Each row is a point. Each copy is the shape, with its points in the same order, turned, moved and blurred by noise. Say if it was mirrored as well.
(in the rows, 128 means zero)

Shape (7 x 3)
[[133 154 124]
 [127 129 174]
 [143 143 143]
 [ 79 121 130]
 [164 118 116]
 [ 21 121 121]
 [160 119 189]]
Copy 1 (7 x 3)
[[124 159 155]
 [156 103 152]
 [159 143 145]
 [ 95 108 147]
 [148 169 123]
 [ 32  92 170]
 [188 106 140]]
Copy 1 is: only turned
Copy 2 (7 x 3)
[[148 148 140]
 [137  97 179]
 [151 129 142]
 [ 84 125 130]
 [159 117 109]
 [ 25 136 140]
 [167  77 173]]
Copy 2 is: only turned
Copy 3 (7 x 3)
[[115 121 143]
 [ 68 160 152]
 [103 143 149]
 [ 61 105 122]
 [135 151 117]
 [ 19  59 107]
 [ 89 192 135]]
Copy 3 is: mirrored
Copy 4 (7 x 3)
[[109 123 146]
 [122 168 113]
 [125 137 138]
 [ 81 123  87]
 [148 105 135]
 [ 30 121  60]
 [161 177 121]]
Copy 4 is: mirrored

Shape (9 x 6)
[[107 171 181  76  97 137]
 [136 150 167 171 131 123]
 [177  95  89 132 173 105]
 [152 172 119  75 141  75]
 [ 80  62 122 136  96 138]
 [179 127  96  76 148 103]
 [ 78 170 114 163 121 153]
 [150  72 151 140 142  65]
 [116 103 172 101 169 119]]
Copy 1 (9 x 6)
[[129  98 205 146  49 152]
 [120 147 202  75 105 108]
 [124 172 121 130 178 124]
 [121 169 150 183  76 113]
 [101  55 109  98 124 142]
 [150 163 132 180 139 128]
 [123 119 138  57  54 148]
 [ 78 129 159 135 172  83]
 [ 64 131 182 141 135 155]]
Copy 1 is: mirrored
Copy 2 (9 x 6)
[[ 89 144 106  79  67  90]
 [116 171 123 160 103 137]
 [139 143  85 128 203 161]
 [122 163  33  87 130 121]
 [151  69 151 138 135  99]
 [130 150  64  73 179 139]
 [126 103 112 143  63 171]
 [143 153 101 162 185  84]
 [ 72 126 103 134 151  97]]
Copy 2 is: only turned
Copy 3 (9 x 6)
[[103 162 125  37 117 163]
 [110 151 152 133 164 172]
 [179 120 131 175 112 113]
 [192 173 102  89 131 130]
 [ 88 132 210 114  94  84]
 [191 141  98 124  89 118]
 [ 63 163 128 118 171 109]
 [184 134 208 141 116 136]
 [148  94 161  89 132 141]]
Copy 3 is: only turned
